Each row is a point. Two turns around zero, p and q, are shown by what they do to some points. Where does a point land after both, in the order given? Backwards means that the second turn is done in reverse. Each puzzle has new turns, and all numbers are rounded.

Turn p:
[-1.9  0.3] -> [0.3 1.9]
[ 1.9 -4.1] -> [-4.1 -1.8]
[-1.4  4.4] -> [4.4 1.3]
[ 1.3 -0.6] -> [-0.6 -1.3]
Turn q:
[ 4.5 -1.7] -> [ 4.8 -0.7]
[-0.5  2.6] -> [-1.0  2.4]
[-2.1  1.6] -> [-2.4  1.1]
[-1.9 -2.5] -> [-1.3 -2.9]
Where do these land?
q, then p: [ 0.1 -2.1] -> [-2.0 -0.5]
p, then q backwards: [ 3.6 -0.1] -> [-0.9 -3.5]
q, then p: [-3.7  2.2] -> [1.4 4.1]

Turn p:
[-0.8  1.0] -> [-0.8  1.0]
[4.3 0.7] -> [4.3 0.6]
[-3.5 -1.7] -> [-3.5 -1.6]
Turn q:
[-0.4  2.1] -> [-2.0  0.9]
[-1.8 -0.9] -> [-0.3 -2.0]
[-3.1 -1.2] -> [-0.8 -3.2]
[5.3 0.0] -> [3.0 4.4]
Where do these land?
q, then p: [3.1 1.7] -> [0.4 3.5]
q, then p backwards: [-3.5  2.5] -> [-4.0 -1.5]
p, then q: [ 1.0 -3.9] -> [ 3.8 -1.5]
q, then p: [-0.6 -0.2] -> [-0.2 -0.6]

Turn p:
[-0.5 -0.3 -0.3] -> [-0.2 -0.5 -0.4]
[2.9 1.2 1.7] -> [0.8 2.3 2.6]
[-2.9  4.1 -0.4] -> [ 1.7  2.2 -4.2]
[-1.9 -0.1 -3.4] -> [ 1.4 -2.7 -2.4]
[ 2.3 -4.9  2.5] -> [-3.9 -1.3  4.4]
Turn q:
[-0.5  0.1 -4.2] -> [-2.0 -3.0 -2.3]
[ 0.2  2.5 -3.8] -> [-0.1 -2.4 -3.9]
[ 2.7 -2.7 -0.1] -> [ 0.8 -2.3  2.9]
[-1.7  2.0  6.5] -> [2.2 6.6 1.1]
[ 0.0 -0.4  1.4] -> [0.4 1.0 1.0]
[-0.9 -1.5  0.1] -> [-1.4  0.2  1.1]
Where do these land?
q, then p backwards: [-1.8  5.8 -1.0] -> [-4.7  4.0 -0.5]
q, then p: [ 0.2 -1.9  0.7] -> [-1.5  1.3  0.0]
q, then p: [ 3.6 -1.8  2.5] -> [-1.6  2.6  3.6]
q, then p: [-3.7  0.3 -1.0] -> [ 0.7 -0.6 -3.7]
p, then q backwards: [ 1.6 -2.4 -1.2] -> [ 1.8 -2.4 -0.9]

Turn p:
[ 0.7 -1.9  1.0 -1.4] -> [ 1.8 -1.5  1.0  0.8]
[ 2.4  1.1  0.3 -2.7] -> [ 2.8  0.4 -2.0  1.5]
[-2.3 -0.9 -2.7 -2.9] -> [-1.8 -1.0  0.0  4.2]
[-0.4  0.6 -0.8  8.2] -> [-3.5  3.9  2.8 -5.7]
[-0.4  1.1  2.1 -1.2] -> [ 0.7 -1.7 -1.9 -0.6]
Turn q:
[-2.0 -1.5 -0.2 -1.2] -> [ 1.7 -0.5  1.5 -1.6]
[-2.7 -0.3  2.0  4.1] -> [-0.6 -2.0  3.8  3.1]
[ 7.4 -0.3  0.0 -0.4] -> [ 0.4  3.8 -5.8  2.6]
[-0.3  0.4  1.9 -0.7] -> [-0.5  1.5  1.3 -0.1]
[ 0.5 -0.3 -5.4 -1.6] -> [ 1.2 -2.7 -3.8 -2.9]
[-3.0  2.0  1.6 -0.1] -> [-2.2 -0.3  3.1 -1.1]
Where do these land?
q, then p: [ 0.2 -1.9 -1.8 -1.6] -> [2.0 1.3 0.0 1.9]
q, then p: [-3.7 -1.1 -2.9  0.7] -> [ 2.9 -2.2  3.0  1.2]
p, then q: [ 3.7 -0.3  5.7  3.2] -> [ 1.3  5.7 -3.5 -3.1]
q, then p: [ 2.2 -0.7 -0.2 -3.5] -> [ 0.4  2.1 -2.8  2.2]
q, then p: [-2.7 -1.4  2.5  2.5] -> [ 1.6 -1.6  0.9 -4.0]
q, then p: [ 1.9  4.7 -2.6  0.2] -> [-4.5 -0.7  1.1  3.2]
q, then p backwards: [-1.6  0.6 -0.6 -1.6] -> [-0.3 -0.2  1.5  1.9]

Turn p:
[-0.1  2.9  2.2  0.0] -> [ 0.0 -2.4  2.3  1.5]
[2.5 0.9 3.6 1.8] -> [-2.5 -4.0  0.8 -0.8]
[ 1.4 -2.9 -2.4 -2.8] -> [ 0.7  3.4 -0.2 -3.5]
[ 0.2  3.3 -3.5 -0.1] -> [ 4.7 -0.7 -0.3  0.4]
[-4.0 -4.3  0.1  1.1] -> [-3.0  3.9 -2.5  2.3]
Turn q:
[-3.8 -1.8 -3.5 -2.2] -> [ 5.3  1.4 -0.9 -2.0]
[ 1.7 -3.6 -2.1 -2.5] -> [ 3.3  0.2 -2.0  3.4]
[2.4 3.3 3.5 0.1] -> [-5.3  0.2 -0.7  0.2]
[1.8 2.8 3.3 1.4] -> [-4.8 -0.3  0.6  0.0]
[-1.6 -2.8 -2.0  1.1] -> [ 3.5 -0.5  1.7  0.2]
[-2.3 -2.2 -0.1 -0.4] -> [ 2.4  1.7  1.3 -0.1]
[1.7 4.3 0.9 2.4] -> [-4.2 -2.6 -0.1 -1.8]
Where do these land?
p, then q backwards: [ 5.0 -1.3  2.2  2.8] -> [ 1.1  5.5 -1.9  2.0]
p, then q: [-3.1 -1.5 -3.9 -0.4] -> [-1.9 -4.0 -2.0 -1.9]
p, then q backwards: [-3.9  1.0 -1.6  0.6] -> [ 1.5 -3.4  0.4 -2.2]
p, then q: [-0.1 -1.7  4.6 -1.8] -> [-0.5  3.9  2.2 -2.6]
p, then q backwards: [ 3.0  1.8 -1.9  1.6] -> [-0.4  0.8 -4.2  0.4]
q, then p: [-0.9  1.7  0.6 -2.9] -> [3.3 0.5 0.8 0.6]
